Each row of a before or after table is a point. One or more steps were done to the points. Then noise was added and the rows were shuffled. The steps act on how far a point lies along the listed directions, d1 being the first. What was done? A step turns or swaps two directions, mirrors them in a line or flattens them onto one, adds a multiple of one to another, or multiplies one. Angles are multiples of 10 degrees, from the lower direction toward the higher: turns from -170 to 170, lines from 10 to 170 but not 90. Use the fewest steps. Two steps may share a direction if one is a turn and the other turns, adds or multiplies; they go together, in the order done. Otherwise the lowest direction goes first.
(in the rows, 128 means zero)

Directions:
(1): [112 148 167]
(2): [ 85 120 114]
(3): [129  87 149]
Before (10 x 3):
[[157 121 187]
 [109 143 107]
 [148 152 142]
 [117 114  81]
 [162 112 141]
 [120 165 141]
 [139 154 147]
 [160 158 130]
 [159  74 132]
 [129 119 174]]
After, 10 rows:
[[ 94 111 149]
 [116  91 117]
 [100 112 130]
 [164 134 158]
 [103 141  92]
 [101 158 137]
 [ 74 147  93]
 [103 109 119]
 [151 108 136]
 [120 189 139]]
Steps: turn d1 and d2 by 140 degrees; multiply d3 by -1

Directions:
(1): [155 121 135 118 119  71]
(2): [ 97  92 146 152  94 121]
(3): [173 112 124 126  95 156]
(4): [129  83 142  96 159 137]
Before, 11 rows:
[[ 70  87 139 123 138 103]
 [ 78 116 135 157 151 120]
 [122  96 142 129 108 105]
 [102 118 132 160 122 172]
 [172  62 152 110 125 149]
 [ 56 143 139 155 152 117]
 [162 111 152 122 117 112]
 [ 94 108 129 163  95 159]
 [148 131 133 116 103  81]
 [142  95 117 125 121 146]
 [165  96 137 100 106 113]]
After (11 x 6):
[[115  92 122 137 122 139]
 [121  78 151 109 115 106]
 [114  51 164 128 126 145]
 [146 116 139 107 111  79]
 [162 101 132 113 112 131]
 [175 118 106  87 138 162]
 [135  99 160 125 123 108]
 [170 146 106 130 149 162]
 [132 137 120 157 114 178]
 [173 177 102 121 149 166]
 [146 127 113 153  88 172]]
Steps: turn d1 and d4 by 20 degrees; swap d2 and d3

Directions:
(1): [140 156 142 100 119 145 185 147 150]
(2): [151 144  96 103 160 136 139 108  79]
(3): [ 89 168 167 143 145 146 127  99 114]
(4): [144 168 139 129 115  64 121 134 118]
(5): [ 99  98 131 141 104 109 171 129  87]
Before:
[[124 167 169 122  95 130 154 143 195]
 [116  92 109 141 104  93 157 138 126]
 [122 106 143 117  96 151 121 163 214]
 [150 154 127 105 124  93  94 160 202]
 [ 90  99 118 136 149 158 172  90  38]
 [ 94 118 148 121 118 120 160  96  98]
 [140 130 114 119 136 117 114 128  83]
 [144 144 138 122 137 153 146 145 154]
 [123 115 100 156 130  62  52 105 101]
 [147 153 131 103  97 142 156 162 187]
 [137 122 120 105 123 112 149 100 103]]
After, 11 rows:
[[129 130 137 115 126 153 136 141 128]
 [100 147 139 134 133 116  95 104 111]
 [122  91 128 118  96  91 146 123 125]
 [110 126 111 111 171 173  98 110 148]
 [106 123 112 153 138 133  66  99 110]
 [137 130 123 147 148 118  92 124 116]
 [122 110 133 117 121 128 131 103 132]
 [128  92  98 145 126 117  82 106 120]
 [ 79 114 140 151 121 131 164 116 121]
 [134 128 141 134  90  68 162 149 112]
 [129 137 129  87 124 185 204 145 169]]
Steps: multiply d1 by -1; flatten d2 and d5 onto the line at 110 degrees; turn d3 and d4 by 160 degrees

Directions:
(1): [135 122 135 193 120 158 128 117 150  88 145]
(2): [129 137 149 144 139  93 119 158 128 148 194]
Before (11 x 11):
[[137 146 141 133 126 108 120 134 116 159 136]
 [133 109 129 188 130 153 106 114 134 102 114]
 [122 138 148 163 121  98 125 160 146 121 171]
 [128 142 114 153 100 185 154  96 156  68  94]
 [130 125 108 104 115 182 136  69 126  90  22]
 [110 140  96  12 122  96 145 127  92 179  60]
 [116 123 121 116 133 121 141 126 135 138 134]
 [122 117 119 150 131 154 127 105 131 113 115]
 [128 110 131 165 138 103 121 132 123 145 167]
 [124 146 163 161 140 110 125 138 134 141 169]
 [129 142 130 155 126 136 125 125 126  95 132]]
After:
[[118 137 130 101 130 139 138 105 120 136  70]
 [117 120 120 134 130 133 143 120 143 123 133]
 [113 130 114  92 112 123 136 127 130 125  67]
 [120 170 143  91 132  78 137 167 125 162 191]
 [117 128 128 118 142 109 120 134 116 156 153]
 [123 104 104 115 132 128 132 105 113 144  87]
 [125 122 130 102 147  90 101 147 101 173 125]
 [137 129 144 248 104 162 136 117 164  63 183]
 [124 149 127 100 134 106 125 138 108 130 126]
 [138 137 128 145 115 144 127 111 124 132  95]
 [135 152 177 167 149  78 108 159 128 147 233]]
Steps: turn d1 and d2 by 170 degrees

Directions:
(1): [148 110 143 104 124 141 160 136 125  89 186  81 137 137]
(2): [ 92 114 106 120 160 166 121 115 156 122  90  74 139 126]
(3): [159 137 145 147 171 166 155 107  94 128 110 137 100 165]
(4): [126 129  71 166 105 178 139 122 126 140 161 148 149 126]
(5): [123 113 156 119 143 172 108 199 136 156 139 141 118 123]
Before, 10 rows:
[[126 148 118 163 118  97 113 114 126 139 111 171 101 128]
 [118 160 108 140  99  82 126  89 114 137 100 175 118 129]
 [150 119 151 155 133 107 121 131 111 156 114 181 120 121]
 [184 148 159 164 117 111 171 130  87 144 160 190 123 159]
 [154 145 126 142 104 100 149 105  94 141 156 155 115 136]
 [138 114 130 130 127 159 162 147 126  96 232  83 150 134]
 [135 139 112 129 110 117 134 110 119 112 154 146 127 139]
 [136 122  95 145 161 191 176  87 144 110 139 112 137 141]
 [154 148 163 125 142  77 135 111  99 116 135 150 113 138]
 [136 125  87 123 128 200 155 125 133 104 167  73 143 116]]
After, 10 rows:
[[151 136 145 135 117 137 137 147  96 160 162 161 108 136]
 [126 141 135 160 121 114 105 143 125 150 115 174  94 126]
 [164 134 104 159 162 187 197  68 119 109 137 134 121 154]
 [138 137 175 110 136  88 113 158 117 129 143 151 116 122]
 [158 138  87 139 135 193 181  91 112  92 161  76 131 132]
 [120 151 125 137 102 103 112 136 112 157 115 191 110 127]
 [143 116 135 134 142 170 170 140 118  96 221  77 144 147]
 [173 131 176 154 146 163 155 179 100 164 161 181 114 157]
 [136 138 128 128 123 137 132 135 115 121 157 158 117 143]
 [136 111 157 152 142 133 111 157 125 161 109 174 121 115]]
Steps: multiply d5 by 0.7; turn d2 and d5 by -50 degrees; add 0.7 times d4 to d3

Directions:
(1): [116 109 150 126 114  91 178 112 140  98 169 153 107 130 154 162 170 143
 164 137]
(2): [ 93 144  84 190 101 114  99  89 152 123 122 115 119 101 123 158 148 124
 104 137]
(3): [132 117 141 144 132 151 158 177 151  80 118 112 114 129 125 122 144  93
  79 179]
(4): [135 145 135 130 154 140 128 106 133 147  97  88 106 189 139 131 163 184
 124 157]
(5): [ 92  88 167 148 120 120 139  84  91 151 114 151 119 140 136 114  83 120
 104 169]
Before (11 x 20):
[[122 114 139 113 117 120 144 126 115 120 155 165 145 104 126 137  92 103
  147 111]
 [135 142  99 149 126 150 100 129 142 133 108  97 129 120 112 113 117 118
   94 140]
 [117 118 101 132 102 112 106 104 118 152 153 154 147  84 117 137  96 118
  159  80]
 [160 149 133 102 160 139 126 125 124 152 120 102 141 152 115 120 148 158
  133 114]
 [120 131 117 125 135 131 101 112 103 167 109 134 141 141 135 101 102 130
  130  97]
 [145 143 108 112 131 109 118 131 122 138 146 166 149 108 135 136 113 124
  167  67]
 [125  99 158 130 123 116 129 114  95 141 118 152 134 121 138 108  83  88
  117 132]
 [125 120 141 111 131 121 125 106 107 140 120 150 119 147 137 128 117 153
  138 135]
 [155 144 130  91 134 132 146 178 141 108 153 151 152 107 119 117 122 100
  152 106]
 [126 123 120 125 114 123 114 129 126 129 131 142 144 103 102 127 103 103
  133  99]
 [116  87 156 106 119 128 130 111  85 147 121 163 140 116 119  80  52 111
  111 134]]
After (11 x 20):
[[ 98 152 121 168 127 122 121  70 136 154 104 120 118 157 131 140 137 156
  113 168]
 [121 106 145 184 137 159 178 199 162  47  97 123 104 122 131 124 135  51
   21 219]
 [156 148 124 128 136 116 140 144 157 103 133 107 114 142 147 148 181 135
  141 124]
 [154 155  97 109 136 140  82 112 126 172 118 106 146 132 115 109 106 151
  145  90]
 [117 121 119 160 110 127 127 133 136 104 140 133 145  75 104 133 119  72
   83 139]
 [149 151  99 125 126 129 153 164 186  63 139  96 107 125 130 142 203 146
  120 137]
 [131 124 108 156 123 155 150 216 169  57 125 117 126  99 126 115 154  52
   67 148]
 [143  94 151 153 137 185 192 235 173  42 108  96 102 127 115 109 146  55
   36 224]
 [129 113 130 127 113 129 154 172 149  65 143 151 117  98 130 138 143  93
  109 154]
 [129 130 143 141 134 142 167 137 151  92 124 108 108 151 136 146 157 126
  103 181]
 [137 128 134 139 140 148 140 155 152 104 103 101 115 146 108 126 145 114
   92 157]]
Steps: turn d1 and d5 by 140 degrees; turn d1 and d2 by 150 degrees; multiply d3 by 3; turn d3 and d4 by 160 degrees

Directions:
(1): [106  90 142 117 118 127 146 145 115 114 114 143  96  67 103  88  92  85
  87 140 116 112 150 148 146 119 123  97 157  84 121 168]
(2): [142 102 120 117 138 168 121  56 127 143 146 147 140 146 107 178 147 113
 113 147 109  94 170 132 184 103 123 148 126  94 113 107]
(3): [145 116  84 170 136 126 113 114 133 126 124 145 182  51 133 125 157 174
 130 168 130  93  95 101 111 133 128 104 135 107 137 133]
Before:
[[143 104 129 100 127 177 133  46 150 163 154 152 120 190 133 177 142 129
  130 134 112 120 175 163 186 100 138 158 124 116 105  95]
 [123 146 129 120 122 108 128 170 146 131 123 109 126 170 153 113 138 154
  166 112 141 170  88 120  92 159 150 129 103 196 136 114]
 [120 120 118 123 148 144 117  87 115 137 148 133 129 157 103 166 145 112
  136 143 132 130 150 144 168 100 128 162 123 120 130 123]
 [123 108 143  87 122 147 133  83 101 145 139 151 120 157  92 170 136  78
  103 131  99 104 167 155 178  88 131 156 139  84 102 130]
 [122 158 117 132 119  83 126 156 129 128 128 117 158 127 138 128 143 171
  147 121 146 156  88 104  78 156 151 137 132 165 152 117]
 [151 121  95 171 134 125 119 144 137 132 106 138 190  78 163 114 137 159
  147 138 141 112  98  96 101 150 134 128 137 125 131 135]
 [131 111 144 122 135 137 123 132 126 148 117  96 114 133 121 139 127 100
  129 128 126 139 135 141 144 126 107  99 121 133 143 137]
 [143 130 133 126 131 157 131  73 117 147 153 134 124 169 133 169 129 128
  123 126 130 129 168 107 159 138 134 161 120 137 122  88]
 [108 136 145 136 108  88 140 240 124 109 112  99 128  69 138  60  95 123
  144 112 146 155  79 122  69 168 131  85 156 159 145 182]
 [101 114 155 134  92 108 135 196 112  88  98 123  86  48 111  42  85  92
   95 145 133 122 126 154 103 142 117  61 160  86 134 191]]
After (10 x 32):
[[141 112 136 122 137 143 119 120 127 152 119 101 124 133 120 151 134 108
  133 131 126 135 140 136 152 124 107 102 120 129 143 129]
 [149 148 132 112 129 149 124  86 160 166 151 125 128 223 163 170 149 168
  169 109 134 157 133 150 135 120 144 166 105 170 119  82]
 [139 121 106 164 129 113 131 172 133 126  97 135 167  74 161  90 117 143
  142 127 146 120  99 101  96 156 136 121 144 127 135 150]
 [133  80 116 145 109 162 111  89 119 106 125 153 139  40  87 113 133 105
   84 192 110  59 160 143 164 114 111  81 156  34 124 161]
 [ 95 107 156  97 109 111 154 186 131 118 111 120  78 126 125  74  94  93
  122 112 127 161 122 147 120 145 146 107 131 152 125 154]
 [ 95 130 143 113 108  81 146 182 117 114 116 123 114  93 121  91 103 124
  114 118 138 159 113 129  94 149 144 116 152 135 145 152]
 [125 148 115 130 146 129 113 111 121 136 148 117 134 182 123 162 151 135
  159 128 147 152 123 134 138 115 134 170 111 154 138 116]
 [146 147 123 105 135 140 115  72 110 159 151 136 154 198 119 199 173 132
  144 124 114 116 135 132 151 101 136 178 114 124 114  96]
 [139 158 139 128 128 134 132 111 118 144 145 117 115 187 148 149 123 141
  142 111 145 159 143 106 123 150 137 163 115 169 132  86]
 [106  71 143 123 115 128 145 171 112 109 122 137 124  23  92  80  91  78
   91 151 113  96 133 136 141 132 124  73 183  83 125 195]]
Steps: turn d1 and d3 by 30 degrees; turn d1 and d2 by 70 degrees
